Each row of a before or after table is a point. One or more steps were done to the points. Then noise was added and the rows were shuffled. The steps act on columns, c1 being the first. Write out the steps. A step turns or swaps two columns, mirrors them in a line or flattens them onto one, adds a multiple of one to another, or multiplies or shifts one. Angles are multiples of 10 degrees, from the lower column toward the higher: turns from -170 to 170, lines from 10 to 170 but not 90. Use the fewest steps. Two steps may share a column if one is a turn and the other turns, adds or multiplies; they go together, in the order done. Otherwise the lowest column goes first.
(in the rows, 128 means zero)

Before (13 x 3):
[[ 85  93 141]
 [119 168 116]
 [113 125 127]
 [138 164 150]
 [ 56 165 111]
 [ 90 102 108]
 [105  86 170]
 [ 84 118 132]
 [138  97 160]
 [125 121 138]
 [ 66  96 117]
 [124 159 196]
 [101  99 187]]
After (13 x 3):
[[ 93 124 189]
 [179 194 145]
 [118 134 170]
 [106 156 216]
 [131 141 158]
 [ 99 176 171]
 [ 91 157 200]
 [171 128 145]
 [126 172 159]
 [162 126 227]
 [110 171 139]
 [107 194 146]
 [162 113 177]]
Steps: turn c1 and c2 by -100 degrees; shift c3 by 30

Before (8 x 9):
[[158 125 149 145  68  69 142 108  72]
 [139 144 130 127 166 141 169  98  88]
 [121 164 124 126 160 139 152 155 120]
 [149 111 117 137 191 153 170 165  96]
 [121  99 167 119  58 106 158 106  83]
 [154 108 130 155  40 100 189  96 105]
 [156 134 138  95 184 120 170 139 130]
 [169 107 152 146  62 128 131  96 107]]
After (8 x 9):
[[148 123 119 111 190 151 170 164  96]
 [139 126 132 141 120 138 173 178  92]
 [153 106 131 104  57  99 187  67 107]
 [122 144 170 100  68 102 162  78  84]
 [168 114 152 104  67 132 131  87 104]
 [157 107 151 123  79  68 145  86  74]
 [158 160 133 140 164 118 170 172 129]
 [120 125 125 166 167 139 152 142 119]]
Steps: turn c2 and c4 by 100 degrees; mirror c5 and c8 in the line at 30 degrees

Before (14 x 18):
[[101  71 126 166 195 153 132 161 119 165  94 153 167  76 137 200 136  94]
 [132 143 114 142 176 146 169 178 120 150 106  72 131 147  64 158  65 124]
 [120 114 152 143 130 175 147  97 127 130  86 117 157 144 130 133 106 149]
 [132 174 219 149 141 109  76 154  85 102 158 160  97  99 145 109  81  99]
 [139 175 135  98 171 111 178 133 156 147 120 119  65 102 132 166 113 157]
 [129 146 161  74  94 103  89 122 127 155 139 129  65  67 118 206 110 124]
 [171 147 122 131 116 123 109 177 104  97  93 155 113 142  98 114 117 164]
 [159 162 140  74 160 122 111 114 125 176 110 105  97  55  97 164 159 114]
 [100 100 142 172 175 140 137 130 150  97 130  70 120  68 156 211 155 159]
 [171 117 183  68 155 152 157 108 108 121  80 138 166  71 116 119  84 174]
 [167 143 116 136 175 105  79 112 133 184 157 145 100  54 132 133  90 155]
 [156 173 122  87 102 172  85 150 138  92 183 161 124 145 138 151 155  94]
 [111 115 173  78 117 130 112 181  98  91 176 135  61 106 152 125 161  74]
 [154 160 166 110 165  86 173 106 178 161 170 144 159 148  94 115  96 123]]
After (14 x 18):
[[110 114 173  79 118 129 114 181  98  90 112 135  98 106 151 126 153  73]
 [155 160 166 111 165  86 174 108 178 161 151 144 169 146  93 114 112 124]
 [131 145 113 143 175 145 170 177 120 150 125  73 119 149  63 157  67 125]
 [141 175 134  97 171 112 178 131 157 147  99 119  76 102 130 166 120 158]
 [157 174 121  87 102 171  86 151 137  93 139 162 150 144 138 151 170  93]
 [100  72 126 167 196 153 132 159 120 166 136 152 141  75 137 201 123  95]
 [120 113 153 142 131 175 147  96 127 130 130 118 132 144 128 132 101 149]
 [171 146 122 132 117 124 109 177 105  98 113 155 100 143  98 114 138 163]
 [167 142 115 136 175 105  79 111 132 184 123 147 120  54 131 133 109 156]
 [ 98 101 143 172 174 140 135 130 150  95 125  71 122  67 156 212 141 158]
 [171 117 182  69 156 153 158 109 106 120 133 139 135  70 115 118 106 173]
 [159 162 140  74 159 121 110 114 124 177 110 105  97  55  98 164 174 114]
 [129 146 161  74  94 104  88 123 127 156 105 128  85  68 119 206 109 123]
 [132 174 221 149 140 108  77 155  85 102 123 159 116  99 145 110  83  99]]
Steps: add 0.5 times c1 to c17; flatten c11 and c13 onto the line at 60 degrees

Before (14 x 32):
[[186 120  81 141 135 127  80 121  91 120 125 111 132 147 134  84 137 115
  143 117 140 174 149 158 152  68 105 151 107 129  90 109]
 [ 92 108 196 114 131 155  78 150  93 136 111 144  93 119 139 153 135 156
  122 108 132  77 189 115 112 105 188 176 163 181 137 175]
 [203 147  52 119 144 187 104 159 115 144 145 118 117 117 121  88 115 111
  114 136  97 147 130 115 138  59 145 165 159 142 142 136]
 [180 155  82 120 106 169 133 103  96 154 130 102 115 115 160  76 129 138
  161 180 116 164  92 128 142  74 103 195 133 112 120 144]
 [191 113  56  97 140 133 133 153 107 180 145 114 136 106 153 138 136 121
  161 160 118 160 145 114 145  71 115 187  98 126 159 122]
 [128 113 188 101 106 160  76 144 100 109 146 157 109 135  75 174 123 163
  132 143 121  77 165 144 111 113 150 112 134 131 140 166]
 [150 128 143  98 135 114  66 145 184 101 104 142 181  93 157 105 147 210
  130  59 169 154  67  98  75 148 100  63 121 113 122 106]
 [201 170  89 126 116 180 147 153 118 158 134 114 176 141 139 104 124 150
  139 112 112 184 127 149 122  92 102 185 104 153 114 101]
 [152 117 192  88 138 182  78 124 123 127  97 200 114 145 151 170 134 154
  119 132 145  53 158  80 138 115 154 123 124 143 109 141]
 [114 122 180  72 152 182  59 128 131  76 142 155  90 127 132 153 145 125
  119 128 119 105 153 130 110 146 153 171 109 159 136 144]
 [123 101 164  82 144 135  85 133 199 119  70 122 197 150 144 116 146 178
  125  83 118 200 109  76  96 154 121  45 109  57  69 130]
 [132 101 187  86 154 145  72 152 181 115  97 137 213 139 138 125 154 139
  162  33 147 145  45  97  95 124  96  81 118  74  94 147]
 [204 142 103 143 133 158 134 171 162 153 118 124 111 105 133  95 113 130
  160 154 139 192 109 122 166  75  99 160 106 177 145 158]
 [185 129  90 134 110 149 110 159 125 151 154  83 100 152 140  91 110 145
  120 131  99 145 125  91 142  58  69 192 100 142 138 115]]
After (14 x 32):
[[ 68 120  81  99 138 127  79 121  90 120 126 111 132 147 132  85 136 116
  141 117 140 173 148 159 152  66 105 150 137 128  99 109]
 [107 129 143 108 136 137  66 147 185 101 107 143 180  93 158 104 146 208
  131  59 170 154  67  97  74 148  99  63 131 110 151 106]
 [ 58 112  59 139 141 131 132 155 107 181 143 115 136 105 154 138 136 121
  161 160 116 160 145 115 143  72 115 186 148 133 171 122]
 [ 52 170  90 115 118 122 148 155 118 157 133 116 176 140 138 104 126 151
  139 113 113 183 126 151 121  91 101 184 140 185 120 102]
 [ 50 141 103 152 134  94 133 171 162 153 117 125 113 106 134  94 115 129
  160 153 140 192 110 119 167  75  99 159 136 173 123 157]
 [131 113 188 126 108 136  76 145  98 108 146 158 108 136  74 174 123 164
  134 143 121  77 166 144 111 114 148 113 122 160 158 166]
 [138 123 179 107 152 119  60 128 130  76 142 154  89 127 131 151 144 126
  119 127 119 104 154 130 109 145 151 169 150 190 180 143]
 [ 66 130  89 142 110 124 110 157 126 152 156  84  99 152 139  91 108 146
  119 130  99 144 124  92 142  57  71 191 146 152 127 114]
 [123 100 187  79 154 184  71 152 182 115  98 138 214 139 139 124 152 139
  161  33 149 145  45  97  97 125  97  81 136 127 148 146]
 [172 108 196 130 132  88  77 149  93 136 113 144  94 119 139 153 136 156
  123 107 134  77 187 115 112 103 186 176 101 173 145 174]
 [130 103 165  54 142 196  86 134 200 120  70 120 197 150 143 116 147 178
  125  82 118 199 109  76  97 155 122  46 147 111 138 129]
 [106 117 191  89 139 134  80 123 124 126  99 203 115 144 150 170 135 155
  119 132 144  54 157  79 138 117 156 121 127 183 152 140]
 [ 78 154  83 117 106 157 132 103  98 155 131 100 116 116 160  75 128 139
  162 180 116 164  92 127 140  75 104 196 115 160 130 143]
 [ 59 146  53 137 142 133 103 160 117 141 145 117 118 116 121  90 114 113
  114 136  97 148 129 116 137  59 146 165  83 189 142 138]]
Steps: turn c1 and c29 by -170 degrees; turn c4 and c31 by -60 degrees; turn c6 and c30 by 70 degrees

Before (13 x 64):
[[135  97 130 116 135 129 108 108 137 139 122 108 119 122 141 124 105 130
  125 111 131 136 127 131 113 132 110 130 111 130 129 120 127 123 131 130
  124 137 115 113 136 164 135 125 117 129 101 137 115 139 134 116 148 128
  129 139 129 124 128 116 117 153 118 144]
 [117 129 141 128 132 132 113 104 126 139 139 113 115 130 133 130 129 125
  136 138 113 123 132 143 123 131 114 143 100 148 129 124 135 116 122 147
  113 132 124 123 143 152 138 125 114 127 118 139 127 137 119 129 129 118
  142 124 129 122 135 126 131 133 125 156]
 [103 124 104 104 123 118 130 143 136 106 146 155 139 113 155 132 136 121
  138 140 140 106 119 134 119 118 136 141 117 103 152 165 168 108 118 123
  123 102 131 110 145 137 121 135 130 145 128 108 111 112 149 157 124 141
  109 120 142 137 126 119 137 138 150 109]
 [121 134 151 114 124 113 133 150 141 144 121 110 112 136 101 137 150 138
  118 134 119 108 113 111 133 113 130 109 136 124  98 137 155 127 132 100
  100 116 127 138 123 143 128 149 128 126 117 133 123 139 100 120 132 144
  134 114 121 128 106 145 121 123 153 111]
 [ 99 139 155 103 116 120 143 163 146 144 112 130 119 126 113 121 144 129
  120 123 116 125  89 123 134 122 154 100 133 122  94 139 141 129 140 110
   82 106 113 138 147 119 130 137 120 120 127 147 135 132 105  93 109 125
  132 104 115 118 112 128 130 109 140  79]
 [126 125 133 131 117 135 110 114 124 138 127 115 122 126 127 107 123 121
  122 120 126 135 122 126 107 144 130 134 102 127 127 117 124 118 141 138
  127 139 136 128 133 157 147 127 144 109 116 128 123 128 118 147 153 129
  122 131 132 135 130 116 129 134 106 152]
 [110 115 114 132 125 120 136  99 142 144 142 119 124 118 131 117 130 111
  115 139 115 134 124 138 110 129 122 147 124 147 146 145 112 132 138 129
  131 139 138 125 137 149 129 125 126 124 106 130 120 152 139 127 125 123
  120 135 126 145 129 120 121 147 126 153]
 [119 129 104  94 132 134 130 141 121 125 128 151 104 109 157 120 141 110
  140 145 139 103 125 153 132 149 149 120 116  90 147 164 166 127 135 123
  109 107 123 106 135 153 125 138 142 143 133 116 135 116 143 133 114 134
   90 127 131 136 122 133 131 125 158 127]
 [100 138 134 111 113 125 131 147 131 150 127 124 115 127 114 147 139 150
  123 127 126 109  92 132 144 125 128  93 150 137  94 131 152 132 145 129
   85 119 121 131 152 126 130 164 143 119 125 117 121 133 117 117 111 128
  124 122 122 124 112 133 133 124 154  87]
 [119 124 148 117 129 111 135 144 143 157 137 125 143 138 119 131 132 129
  141 123 121 119  86 127 136 138 140  94 122 126 105 137 162 143 148 104
  100 120 131 143 144 131 121 154 130 139 115 146 124 125 107 118 109 126
  139 119 115 129 103 139 132 123 128 109]
 [125 120 138 134 132 117 109 100 130 140 148 119 118 121 138 110 115 130
  123 115 120 130 145 146 127 132 115 135 115 128 139 131 124 105 137 118
  123 134 138 131 138 151 137 119 134 118 129 132 135 139 134 115 146 118
  120 142 147 136 141 141 139 153 115 139]
 [ 97 120 139 100 123 123 135 157 130 160 118 117 138 129  98 126 142 130
  121 128 122 122 107 119 132 128 137 115 136 144  76 113 164 144 142  96
   84 108 131 154 156 128 116 135 127 137 101 134 138 114 107 106 119 138
  128 122 112 123 116 145 130 109 145  93]
 [127 114 131 122 113 138 120 110 136 131 144 120 124 120 131 125 111 124
  133 129 130 128 141 152 108 127 118 145 146 139 135 144 118 136 133 124
  118 125 137 127 118 140 133 130 129 122 113 123 115 138 115 127 137 112
  144 123 114 127 148 121 147 150 114 156]]
After (13 x 64):
[[124 133 139 134 131 118 108 100 129 139 148 119 116 120 137 110 116 131
  119 114 121 131 144 146 125 131 114 134 115 128 139 131 116  59 137 117
  125 133 138 133 137 151 138 119 134 116 129 133 134 140 134 115 145 118
  119 141 145 136 141 141 141 153 115 137]
 [100 110 134 111 113 124 132 149 131 150 126 125 114 126 115 148 140 151
  131 127 125 109  92 132 143 126 128  92 150 137  94 132 201 141 146 131
   84 119 123 132 151 127 131 164 144 118 124 118 122 134 117 118 111 127
  123 122 123 124 114 132 133 125 154  90]
 [127 136 131 120 114 138 120 109 135 131 144 118 124 120 130 124 113 124
  123 129 131 129 143 152 107 125 118 145 146 139 136 143  98 152 133 124
  118 125 136 126 119 142 131 129 129 120 113 123 114 137 115 127 137 110
  145 122 114 126 148 121 146 151 113 158]
 [119 121 106  95 133 132 130 141 121 127 127 153 104 109 157 120 140 110
  138 145 137 101 127 154 131 148 148 120 116  91 145 163 241 125 136 123
  112 108 123 105 134 153 126 138 142 143 132 117 136 117 143 133 113 135
   89 125 131 137 122 133 131 125 157 131]
 [105 108 104 103 125 118 130 143 137 107 147 155 140 114 155 131 136 120
  134 139 140 107 118 134 117 118 137 140 116 103 154 165 247  67 118 123
  123 101 132 109 146 135 121 135 130 145 128 109 111 113 149 157 124 142
  109 119 143 137 125 119 137 137 149 119]
 [112 144 114 132 125 119 135  99 141 145 142 118 124 117 130 117 129 111
  109 140 116 133 124 138 109 129 121 146 124 147 146 144  81 140 136 130
  131 139 138 127 137 147 128 125 125 125 107 129 120 153 140 128 125 123
  119 134 127 147 128 120 118 147 125 149]
 [100 107 157 103 116 120 143 163 146 145 111 130 121 125 113 121 145 129
  129 123 115 124  89 121 135 121 153 100 133 125  94 138 168 131 140 110
   82 106 114 137 147 117 131 138 120 120 129 148 134 129 104  93 108 126
  131 104 118 116 112 127 128 108 138  83]
 [134 122 131 113 135 130 107 108 136 139 124 108 120 122 142 125 105 129
  105 111 132 136 127 130 113 132 110 132 110 129 130 121 126 114 130 130
  123 138 115 113 137 165 135 123 116 128  98 137 114 138 134 116 147 128
  130 138 129 122 127 116 117 156 118 156]
 [118 143 141 129 131 132 113 102 127 140 139 113 115 130 131 130 129 125
  135 138 112 122 134 144 123 130 115 143 102 148 129 125 148  92 120 148
  112 132 123 123 144 153 138 125 113 128 116 138 125 137 119 127 128 118
  142 125 131 123 135 127 129 132 123 153]
 [120 107 147 117 129 109 136 144 142 155 138 124 142 138 119 130 131 129
  136 123 121 118  86 127 136 138 141  94 123 126 104 136 230 174 148 102
  101 122 131 143 144 130 123 155 131 137 115 146 124 124 107 119 108 125
  138 120 115 129 103 137 133 122 129 120]
 [122 126 151 114 124 113 132 149 142 144 121 108 112 135 101 137 150 138
  123 134 120 108 114 113 132 112 130 108 137 124  98 135 208 125 132 100
   99 117 127 138 124 145 128 149 128 127 117 133 124 138  99 120 132 144
  134 113 121 127 106 146 122 123 155 107]
 [124 144 134 132 116 134 110 113 124 138 127 115 121 125 126 106 122 121
  122 121 125 137 123 126 108 144 130 133 103 127 128 118 115  98 139 137
  127 140 136 126 135 156 146 127 144 110 117 128 123 128 119 148 153 129
  123 131 133 135 129 115 129 134 106 144]
 [ 98 104 139  99 123 123 135 157 129 161 117 117 138 130  96 126 143 131
  116 124 123 122 108 119 133 128 137 114 135 143  76 113 236 178 142  97
   82 107 132 153 155 128 116 136 128 137 102 134 138 114 107 106 120 138
  129 121 113 123 115 145 131 110 146 101]]
Steps: turn c2 and c19 by 40 degrees; turn c2 and c64 by -40 degrees; multiply c33 by 3; multiply c34 by 3
